Each point is reached from the start by the listed moves, each made once or not at all, plus a little noise. Is the number of moves made odd or even? Then give how often each move was made.

Moves:
(1): 71 -190 -196 1
(2): -1 41 -18 258
(3): 62 318 -99 -107
Start: 50 60 -179 121
Points:
223 237 -482 258 -> odd (1, 1, 1)
199 205 -481 12 -> even (1, 0, 1)

Moves:
(1): 175 294 314 -293
(2): -217 12 -67 284
(3): -109 1 217 -289
(4): 157 -120 244 54
Start: 15 -160 -59 -11
Points:
12 -160 -62 -14 -> even (0, 0, 0, 0)
23 23 644 -259 -> even (1, 1, 1, 1)

Moves:
(1): 24 178 371 -253 -97 63 -359 183 -117 -84
(2): -60 4 -165 79 159 95 -158 206 -25 -208
(3): -393 209 275 -163 -262 -138 57 46 422 152
(4): 49 -337 138 59 -116 -368 -239 -225 -148 633
(5): 285 25 -197 -271 45 -62 -324 -124 72 267
(6): 30 266 -51 34 -150 -50 50 155 49 109
(7): 69 299 -67 75 230 11 158 17 111 -71
(8): -59 -328 -158 65 192 298 -182 -148 -342 125
Start: -96 33 -17 19 48 -92 179 40 49 140
Points:
-61 292 -55 56 -113 -159 211 171 102 276 -> odd (0, 0, 0, 0, 0, 1, 0, 0)
-42 -317 124 100 -50 -442 -53 -173 -87 763 -> odd (0, 0, 0, 1, 0, 0, 0, 0)
-131 -122 202 -164 153 269 -372 49 -398 171 -> even (1, 0, 0, 0, 0, 0, 0, 1)
-476 234 37 -16 266 74 196 -71 246 370 -> odd (0, 0, 1, 0, 0, 0, 1, 1)

Moves:
(1): 4 29 -35 -54 113 -101 -279 -64 -6
(2): -131 56 -37 247 -33 -195 254 -96 148
(3): 28 177 228 134 -179 175 -3 56 -49
(4): 282 -154 -74 -129 -445 67 67 2 -25
(5): 88 118 4 99 -153 136 -38 -240 122
(6): 202 -229 -237 3 -49 76 206 178 130
(7): 96 -197 132 -81 -18 78 -44 97 9
(8): 164 -64 42 125 195 -161 -4 -182 -137
(9): -30 -127 -118 106 48 49 -41 21 -31
Start: 20 87 -34 -45 -62 -29 95 16 -202
Points:
702 -301 -136 40 -742 447 -28 64 -44 -> odd (1, 0, 1, 1, 1, 1, 1, 0, 1)
364 107 118 334 -520 -141 413 -208 -270 -> even (0, 1, 1, 1, 0, 0, 0, 1, 0)
267 -157 102 239 -688 151 329 80 -147 -> odd (0, 1, 1, 1, 0, 0, 1, 0, 1)
434 -269 36 129 -362 -238 380 -160 -215 -> even (0, 1, 0, 1, 0, 0, 1, 1, 0)
668 -304 -26 203 -481 -92 284 3 -134 -> odd (1, 1, 1, 1, 0, 1, 1, 1, 0)
-15 -17 30 63 -17 -250 34 -41 -42 -> odd (1, 1, 0, 0, 0, 0, 1, 0, 0)

Moves:
(1): -80 136 118 -173 51 76 150 -78 126 33 -43 47 -20 50
(2): 17 123 -171 207 -236 -92 -86 103 -23 55 37 -41 -89 97
(3): 73 16 84 115 246 -60 -17 238 172 -130 169 -25 -15 174
(4): 43 87 -303 201 -44 -63 -26 -92 -3 -13 181 62 10 -47
(5): -11 125 147 106 120 -37 -23 33 -55 -39 -45 -141 168 146
(6): -107 -30 11 82 -138 -131 23 286 -16 -225 32 279 -34 -85
(7): -132 -149 -164 -217 162 160 0 72 122 -238 -140 54 80 -103
(8): 166 261 -5 -237 288 41 -179 -180 -332 -100 207 38 72 53
(9): 91 71 -277 233 117 261 -20 88 32 344 75 46 105 75
(10): 162 -5 126 0 -57 115 -32 31 -116 9 -93 -162 168 -185
(11): -150 69 66 79 114 131 -51 160 -10 68 118 54 6 -144
(12): 90 -184 -49 -50 7 -67 -61 140 182 45 134 -55 125 16
Start: -197 -21 60 197 -20 10 -1 -91 -66 66 -53 -22 196 -40
Points:
-111 439 -34 677 282 159 6 291 198 319 132 -138 355 497 -> odd (1, 1, 1, 0, 1, 0, 0, 0, 1, 0, 0, 0)
-449 250 -26 416 138 362 107 363 63 287 128 416 248 -138 -> even (1, 0, 0, 0, 0, 1, 0, 0, 1, 0, 1, 0)
-364 208 -743 514 -114 218 49 286 175 21 89 434 239 -58 -> even (1, 1, 0, 1, 0, 1, 1, 0, 1, 0, 0, 0)
-233 391 224 410 163 231 13 -41 -105 105 72 -159 533 -227 -> odd (1, 0, 0, 1, 1, 0, 0, 0, 0, 1, 1, 0)
213 184 270 7 329 63 -297 -56 -385 -18 154 -342 723 -10 -> even (0, 0, 0, 0, 1, 0, 0, 1, 0, 1, 0, 1)
-83 -366 -26 -69 79 212 -94 149 125 -132 -146 -175 574 -300 -> odd (0, 0, 0, 0, 0, 0, 1, 0, 0, 1, 0, 1)
-120 425 -314 922 353 156 -140 498 362 437 573 -90 482 331 -> even (1, 1, 1, 1, 1, 0, 0, 0, 1, 0, 1, 1)

Moves:
(1): 64 -10 -271 81 17 110 88 28 39 111 -201 57 26 48 -15 -37 178
(2): -49 135 80 89 76 -315 141 -189 125 -20 62 -14 72 -155 -120 238 -3
(3): 101 -86 91 89 122 140 273 31 -57 -95 -21 -185 -78 7 -198 -153 -28
(4): -75 -12 -107 15 -39 -181 85 117 46 -109 62 -5 106 -91 -110 93 21
(5): 64 -58 232 -20 -25 139 195 94 13 -25 100 -32 84 -84 16 -78 51
(6): 215 -114 162 -59 259 106 -118 -292 87 -104 27 -138 14 -168 -28 215 134
(7): -357 -42 -130 -366 12 -167 34 161 -185 -22 -58 -41 -2 -138 -178 -59 -224
(8): 245 -43 67 38 -65 -91 56 127 59 -34 115 205 -134 19 -81 97 -94
(9): -51 4 -82 14 19 69 -72 -88 126 -58 215 -48 120 -178 -55 -201 -57
(10): 160 -24 -167 -102 -37 25 -31 -13 -126 116 25 -115 -124 -124 -105 15 33
(11): 172 105 -74 -179 -22 -221 259 -395 57 27 228 -29 -181 235 134 -115 -77
(12): -364 -140 -80 55 -282 -59 193 -93 288 -71 -174 -20 -128 104 -122 -50 365
(13): 108 -58 26 -135 -194 -37 -162 -32 188 -31 -50 -114 -30 3 -243 -31 49
(14): 1 -61 50 -146 127 -129 28 122 143 -3 -6 -32 162 -67 85 -21 174
Start: 4 104 34 -59 -120 140 4 -36 -87 -83 -7 -125 -16 -22 -31 117 30
Points:
450 -368 -144 -313 -302 67 76 -189 589 -124 -269 -290 -226 -206 -538 311 867 -> odd (1, 0, 0, 0, 0, 1, 0, 1, 0, 1, 0, 1, 1, 1)
-324 -145 -296 -561 -390 -91 949 -223 59 -319 373 -586 -195 -314 -654 -444 113 -> even (0, 0, 1, 1, 1, 0, 1, 0, 1, 1, 1, 1, 0, 0)
271 -250 -411 -15 -590 54 510 132 367 -195 -250 -309 -394 -82 -891 67 549 -> odd (1, 0, 1, 1, 0, 0, 0, 1, 0, 1, 0, 1, 1, 0)
-241 93 -500 -484 29 -518 354 204 -56 -36 -109 -232 232 -561 -460 364 174 -> even (1, 1, 0, 1, 0, 0, 1, 0, 0, 1, 0, 0, 0, 1)

Moves:
(1): 115 71 -7 -47 113 95 111 59 -25 -53 18 -167 -42 71 -34 55 -173 -32 -156 -114 -101 -66
(2): -4 135 -50 113 85 63 43 -232 -97 123 38 120 22 -86 -46 156 24 6 19 83 -118 29
(3): 109 -51 4 -19 43 14 18 67 26 89 11 -124 79 -33 78 45 -51 -36 -12 46 -102 32
(4): -27 -9 55 119 10 24 -20 -10 0 -63 -57 -36 139 53 22 24 -149 -128 -5 25 52 92
(5): -61 166 53 -41 -83 54 -35 -141 58 76 -36 -205 44 -45 28 22 209 -27 -11 3 -34 10
(6): -11 24 -16 92 -48 104 -110 -27 -11 128 3 53 -30 110 8 -47 -132 29 166 49 47 -85
(7): 59 95 -41 -82 223 -4 -33 7 139 -19 32 -91 -16 273 -28 -66 97 8 2 40 -4 23
(8): -181 -163 -24 -45 83 103 40 33 -21 -29 39 -36 -101 -99 6 82 -36 -68 46 63 -80 -108
(9): -117 -62 123 196 49 34 114 -31 77 -69 9 -218 -14 26 95 -194 46 96 62 -75 24 187
(10): -28 54 100 -25 83 41 -109 -43 -36 5 -43 -63 -119 -73 -88 -61 -7 99 113 96 -134 85
(11): -30 63 -17 -7 3 212 -35 -22 -21 -6 144 68 -99 47 105 154 -24 98 -22 94 50 110
(12): -49 -54 -27 -36 20 -35 2 -24 -178 4 7 9 17 36 -102 -160 18 15 -173 -3 -7 44
(13): -2 50 27 -46 -67 79 -73 123 -108 -59 -16 -160 19 43 -45 14 97 -91 50 -287 -48 25
(14): -39 121 -1 22 -132 52 -37 127 -147 136 11 -111 -163 28 90 -30 0 21 4 47 -79 55
(15): -163 -52 43 57 -68 -29 11 -106 182 30 29 -20 26 -19 -2 89 47 -11 -31 -40 -84 -82
(16): -264 68 -64 -100 -128 22 -37 35 43 -16 -91 -19 155 -50 23 -41 -147 137 -43 -114 -119 77
(17): 44 85 -62 85 -102 110 39 34 -92 -98 148 -75 -44 -105 -93 141 113 -44 122 72 -52 11
(18): -8 -17 -92 -35 -3 -1 71 -93 -75 13 -43 56 -52 79 -160 -58 -74 -16 -3 84 -47 57
(19): 1 -11 -69 -99 116 -43 -132 76 -60 56 -146 -13 1 -35 -152 51 112 -2 -35 45 4 3
(20): -11 -11 -54 2 -129 -271 -148 -98 -26 -14 -98 -145 -75 105 131 171 5 -74 5 46 97 -114
Start: -80 115 48 26 81 31 103 -1 2 19 -87 -51 -66 131 73 -34 -75 -44 -60 -150 115 7
Points:
-521 590 215 320 43 414 -327 -347 -391 301 -231 -949 -336 392 84 222 -4 -57 -69 -182 -217 294 -> even (1, 1, 0, 1, 1, 1, 0, 0, 1, 1, 1, 1, 1, 1, 1, 0, 0, 0, 1, 1)
-373 415 105 22 -263 194 -250 -272 -227 -46 48 -634 -291 115 4 350 391 -79 -19 -158 -86 104 -> even (0, 0, 0, 0, 1, 0, 0, 0, 0, 1, 1, 1, 1, 0, 1, 0, 1, 0, 0, 1)
-254 -103 207 66 601 269 116 115 -209 -44 -257 -705 -106 77 -95 -199 -323 -98 -219 -71 -219 280 -> even (1, 0, 1, 1, 0, 0, 0, 1, 1, 1, 0, 1, 0, 0, 0, 0, 0, 0, 1, 0)
-433 563 -188 -12 362 880 90 -111 -165 148 13 -865 -126 341 -141 284 -15 13 116 -143 -460 302 -> even (1, 1, 1, 0, 1, 1, 1, 1, 1, 0, 1, 0, 1, 0, 0, 1, 1, 1, 1, 0)
-291 439 195 170 174 198 -261 -354 185 119 -70 -650 -363 577 323 -54 114 181 263 112 152 228 -> odd (0, 0, 0, 0, 1, 1, 1, 0, 1, 1, 1, 0, 0, 0, 0, 0, 0, 0, 0, 1)
-706 254 -91 106 -96 400 -52 -407 -331 251 -120 -652 -101 265 205 105 -140 34 22 -172 -214 267 -> even (0, 1, 1, 0, 1, 1, 0, 1, 1, 0, 1, 1, 1, 0, 0, 1, 0, 1, 0, 1)
-6 203 -40 127 92 -7 97 -1 -58 -137 -46 -806 -167 529 44 21 154 -193 163 -231 -21 233 -> odd (0, 0, 1, 0, 0, 0, 1, 0, 1, 0, 0, 0, 1, 0, 0, 0, 1, 1, 0, 1)
